Each row is a point. Any point is a mix of the corners, with weights that add up to 1. It lies inside the corners' shape when no weight is negative. Is each point inside? If not, which corners have a negative weight?
In the rows, zero is written as 128.

Corners:
(1): [ 55 146]
(2): [131 105]
(3): [169 120]
Points:
[130 107] => inside
[148 106] => outside (1)
[ 68 140] => inside
[155 104] => outside (1)
[142 112] => inside
[162 121] => inside

Corners:
(1): [166 152 153 146 145 147 185 138  71]
(2): [104  96 122 116 146  82  81 119 179]
(3): [ 89  94  89 142 133 209  85 166 159]
(4): [135 119 138 132 122 141 104 113  67]
(5): [130 206  63 146 180 105 140 133 124]
(6): [ 90 183 113  91 195 129 121 147 132]
(7): [ 97 114 150 169 121 177  90 104 135]
(8): [175 114 135 146 124 198 125  43 127]
(9): [ 67  91 100 109  76 155 121 174 149]
(10): [ 71  84  73 119 126 107 156 125 125]
Points:
[ 98 133 101 142 149 153 141 153 104] => outside (2, 8, 9)
[105 131 102 115 145 138 110 133 124] => outside (1, 7)
[100 120  96 131 150 142  98 127 147] => outside (1, 9)
[121 152  60 121 190 149 143 148 160] => outside (4, 7, 9)
[139 136 101 165 142 171 126 109 109] => outside (2, 6, 9)
[126 128 126 129 139 140 125 120 106] => inside
[110 116 113 125 116 157 127 130 132] => inside
[102  80 114 122 118 153 104  95 142] => outside (1, 5)

Corners:
(1): [116 147  94 138 129 140 153 174 195  75 155 117  87 119 156  76 113 129
 159 182]
(2): [193 169 121 171  92  78 101 157 152 112 148 106 135 106 185 124 165  62
  89 211]
(3): [135 114 179 148 155 106 113 164 160 129  58 158 143 159 132 155  89 114
  76 133]
(4): [130 152 142 120 102 139 175  96 155 127  81  91  77 142 135 144 115  82
 123 105]
(5): [171 153  99 113 114 126  58 118 124 153 122  96 144 103 111  99 112 118
 154 166]
(6): [147 118 156  78 122 153  86 117  95 123 139 137 148 106 113 189  76  96
 183 141]
(7): [170 186 124 122 194 144 128 191 102  81 136 128 140  62 148 174  98  90
 160 122]
(8): [123 163  86 183 152 116 161 117 125 123 115 158 170 132  99 116 120  78
 176 132]
(9): [116 134  99 116 138 123 103 130  63 112 139 124 118 185 103 132 131 119
 118 162]
(10): [135 181  87 141 131 125 134 112 153 133 112 176 106  72 190 162 145 132
 133 109]
(11): [184 146 123 186  92 139  81 176  73 159 120 147 155 115  91 157  92 121
 133 163]
(12): [146 130 137 101 142 153 162 131  84 155 122 181 118 160  85 110 125 149
 108 168]
(13): [142 123  64 109 112 125 166 113 162  55  96 159 164 163 120 126 131 153
 118 110]
(14): [155 164 128 131  99 131 107 126 109  88 146 175 156 123 107 114  86 131
  86 128]
(15): [116 132 175 117 150  92 153 156 117  95 192 110  81 108  60  90 158 164
 115 131]
(16): [ 70 135  76 122 114  63 175 148 105 143 111 171 196  66 183  98 148  99
 193  88]
(17): [159 143  94 103 152 171 106 137 107 123 187 109 146 123 138 132 135  82
 128  99]
(18): [160 198  99 139 154 109 160 179 145  94  94 202 109 138 159 160 145  66
 156  62]
(19): [136  59 138 104 166  74 136 127 131 104 142 129  81  97 136  76  98 173
 136 112]
(20): [153 139 234 156 105 119 123 114 111 123 108  97 120 171 157 129 133 128
 102 176]
(21): [169  87 132 125 104 149  85 122 114  76  98 128 113  53 188 133 166  88
 132 155]
Points:
[114 119 117 146 111  99 135 120 161 111  89 123 115 136 141 114 128 121
 161 128] => outside (2, 7, 12, 14, 17)
[157 148 119 159 120 122 150 150 143 116  97 163 131 105 167 134 125 104
 120 121] => outside (5, 6, 9, 15)
[162  92 170 137  64 122  75 121 111 154 140  87 129 123 109  93 104 129
  99 199] => outside (7, 8, 9, 10, 13, 18)
[128 119 111 137 119 118 134 129 140 122 122 123 114 135 129 106 138 139
 124 158] => outside (6, 7, 14, 18)
[146 140 156 136 124 123 128 129 117 118 121 127 127 139 133 127 126 120
 123 150] => inside
[154 140 118 117 132 128 102 123  84 121 135 151 153 112 116 134 123 130
 143 125] => outside (1, 2, 3, 4)

Corners:
(1): [115  97 132 160 115 150 134 130 142  97 174 104 170 161 165 126  94 133
 123 125]
(2): [195 116 179 201 160  90  86  75 140 150 143 129 106 185 135 165 112 108
 200 142]
(3): [102 118 119 162 131 123 139 132 161  92  60  93 161 114 134 133 115 144
 118 122]
(4): [ 68 140 136 108  88 140 130 152 114 133 139  85 121 113 133 120 154 129
 177 138]
(5): [117 124 102 168  58 129 162 130 131  93 154 134 158 137 123 100  86 148
 132  66]
(6): [121  74 122 114 171 121 125 117 137  90 168 132  89 155  94  96  73 118
 135 159]
(7): [109 154 163 102 162  89  76  69 155 108 163  91  80 191 123 149  43 113
 107 169]
(8): [ 98 122 163 109  81 150 170 133 145  70 154 185 185 152 136 116 128 131
 203  95]
(9): [137 112  63 149 132  96  89 111 121  91 172 126 130 116 135 132 106 142
 152 166]
(10): [135 148  95 127 145 162 146 189 132 116 118 104 202 122 175  64 169 158
 138 107]
(11): [118 119 121 106 119 123 133 133 116  99 171 141  79 169  83 154 152 135
 120 127]
(12): [168 118 184 127 156 140  95  87 132 145 163 125 150  94 133 148 119  65
 142 185]
(13): [152 116 108 134 109 109 179 166 146  97 153 113  93  95 132 114 133 125
 131 162]
(14): [114 129 135 111  41 159 142 125 174 122 122 109 152 135 152  84 126 156
 125 135]
(15): [178 150  67 131 117 168 123 130 144 102 155  94  68 143 142 111 109  97
 157 131]
(16): [113 147 180 151 127 156 174  89 133  83 156 110  78 160 112 112 162 153
 107 137]
(17): [159 125 119 101  98 110 147 121 118  86 154  72 115 140  77 132  78 117
 168 150]
(18): [116 128 129  91 144 159 192 127 131 127 136 107 159 100 121 122 107 178
 127 144]
(19): [147 126 117 192 128 117 163 137 142 117 145 122 159 150  99 134  47 104
 143 195]
(20): [155 129 100 140 124  47 113  38 154 150 141 120 108 241 130 143 115  59
 194 151]
(21): [145  96 102 131  98  54 143 106  43 110 103 165 118 240 170 150 145 126
 159 142]
Points:
[125 122 119 135 115 119 142 122 131 101 138 114 124 154 127 122 114 134
 143 134] => outside (12)
[125 135 137 136 107 108 159 120 141 106 119 130 149 156 126 121 130 155
 147 128] => outside (1, 4, 6, 12, 15)
[174 106 129 154 156 115 118 122 124 104 169 123 138 133 132 131  58 115
 164 160] => outside (3, 4, 11, 14, 16, 20)
[127 149 146 135 107 156 134 118 154 119 144 102 142 145 126 122 111 125
 153 113] => outside (6, 9, 13, 21)

Corners:
(1): [ 95 129  98 128 142 125  61 139 138  86 187  78 122 172 118 152 121 131
 102 146]
(2): [ 66 100 139 125 122 131 154 112 146 125  97 107 170  95 146 140  74 116
 156  80]
(3): [136 117 149 153 200 151  91 109 115 122 125  67 119 141 117 165 136 129
 132 116]
(4): [145 131  79 164 163 140 123  63 144 159 185  70 160 139 168 191 140 135
 110 117]
(5): [109 170 122 210  56 166  83  68  93  83 122 169 136 117 157 105 138 157
 152 139]
(6): [ 71 142 140 121 112 180 110 159 142 154  74 145 163 146 183 152 116 105
 157 132]
(7): [ 94 106  70  78  84 131 114 119 102 110  84  63  91 142 153  80 143 126
 192 146]
(8): [111 116 162 165 161  84 145  74 106 212 168 100  98 112  90 199 108 133
 104 122]
(9): [104 168 145 142  64 168 104 154 108 114 124  99 193 121 115  87 156 132
 217 137]
(10): [142 113 185 103 159 136 175 101 130 175 171 129 134 102 134 170 124 127
  42 128]
(11): [ 72 176 136 119 101 132 156 143 107 118  82 116 140 160 194  85 127 111
 147  96]
(12): [116 153 154  93 180 163 175  84 113 153 170 118 135 107 181 172  49 189
  46  94]
(13): [129 108  96 158 143 133  90 155  77 119 108  63 121  98  88 172 140 140
 130 163]
(14): [117 112  96 130 107 125 157 146 132 134 165  95 129 143  95 171 160 184
 101  92]
(15): [101 169 176 108 140 128 165  77 193 178 103 147 165 158 146 128  72 141
 107 134]
(16): [150  95 110 151 171 131 111 153 136 152 161  81 129 129 126 133 104 159
 134 135]
(17): [121 161 137  97 114  90 136 112 145 117  84 158 163 146 188 129 136 141
 191 120]
(18): [ 95 205 122 189 108 162  43 107 104 122 150 154 138  68 110  87 176 131
 149 114]
(19): [141 189 147 138  70 132  78 134 121 121  64 144 131 120 139  95 112  86
 199 105]
(20): [133 149 119 170 118 165 122 113 103  87 121 134 114  78  80 113 110  73
 206 127]
(21): [ 85 180 197 147  70 121 122 176 166 122 125 106 106  88 153 104 182 111
 188 139]
Points:
[114 135 119 138 137 145 114 112 116 131 137 102 135 128 133 142 115 134
 124 120] => outside (17, 21)
[116 135 146 128 131 136 134 116 126 142 137 114 133 117 138 140 126 128
 118 123] => inside
[112 132 122 139 120 139 117 127 119 128 129 104 133 120 135 137 132 132
 147 121] => outside (15)
[114 142 130 137 112 138 129 122 126 126 118 117 133 119 133 128 115 122
 156 128] => outside (3, 18)
[115 145 124 141 123 133 116 116 130 124 136 107 132 126 137 124 124 135
 154 117] => outside (6, 10, 13)
[122 129 136 135 138 138 142 105 129 145 126 112 136 122 147 151 117 129
 126 117] => outside (1, 9, 18)

Corners:
(1): [184 114 165 106 160 146 100 123 114 107 140 136 127 180 184  69 130 150
 127 159]
(2): [103 171 113 137 129  80  85 153 148 150 162 113  93 117 166 135 184 135
 106 149]
(3): [128 105 145  89 197 128 140 148 152 151 118 140 175 138  87 138  66 158
 192 193]
(4): [158  97 135 150 159 153 112  71 121 144 154 183  88 197 163 133  98 115
 120  81]
(5): [121 153 126 112 133  92 139  90 113 136 155 109  93 152 158 150 103 126
 179 141]
(6): [ 54 151 146 100 120 130  59 130 107  94 134  86 117 113 115 135 145 147
 217  96]
(7): [ 74 151 113 111  97 124 120 149 100 148 108 141  40 106 156 126 141  77
 105 123]
(8): [152 174 131 135 161 139 152 116 115 158  92 119 144 128 169 155 126  94
 108 194]
(9): [100 153 162 159 130  90 129  78 149 154 122 134 130 134 156  83 114 123
 147 123]
(10): [190 127  95 155 126  70  95 128  78 181 105 127  89 111 124 215 167 102
  66 134]
(11): [155 105 138 153 114  79 113 128 137 197 105  93  85 203 144 173  93 121
 123 143]
(12): [ 93 147 133  97 176 127 138 155 177 129  93 144 120 115  71 102  76 175
 103 102]
(13): [108 154 161 162  88  66 174 137 192 117 137 186 165 114 164 116 150 160
 138 172]
(14): [ 82 182 162 142 184 100 158 144 150  83 163 154  82 181 120  98 130  67
 215 169]
(15): [158 149  50 167 129 152 113 107 122  91 137 124  38 105 181 102 178  37
 139 112]
(16): [167 170  85 129  97 179 124  99 159 126 137 180 119 140 116  81 136 100
 100 147]
(17): [142 128  82 156 106 126 146  81 185  89  97 182 107 153 100 104 126  98
  94 179]
(18): [120 108  81 167 108 149  84 111  71 178 120 120  98 131 126 106  66 154
 136  91]
(19): [105 143  96  94 136 111 113 139 106 110 145 152 133 131 161 143 162 107
 157  88]
(20): [113 134 138 108 163 170  80  95 127  73 159 150 136 139 130  78  76  87
 130  89]
(21): [133 108 132 125 153 109 157 143 124 143 162  77 118 181 103 146 129 149
 195 169]
Points:
[128 137 128 129 148 122 114 120 126 132 138 129 113 144 141 130 122 124
 151 123] => outside (7, 17)
[133 132 110 136 137 129 115 116 127 121 142 129 104 142 135 116 124 113
 149 125] => outside (7, 8)
[133 142 120 131 134 116 134 127 141 132 127 141 117 136 133 120 125 119
 129 152] => outside (4, 6)
[146 132 125 136 148 118 128 116 140 139 130 143 118 156 135 126 113 121
 130 147] => outside (6, 7)
[119 147 146 132 146  91 144 127 155 147 128 138 113 158 119 146 118 122
 149 169] => outside (1, 15, 18, 19, 20)
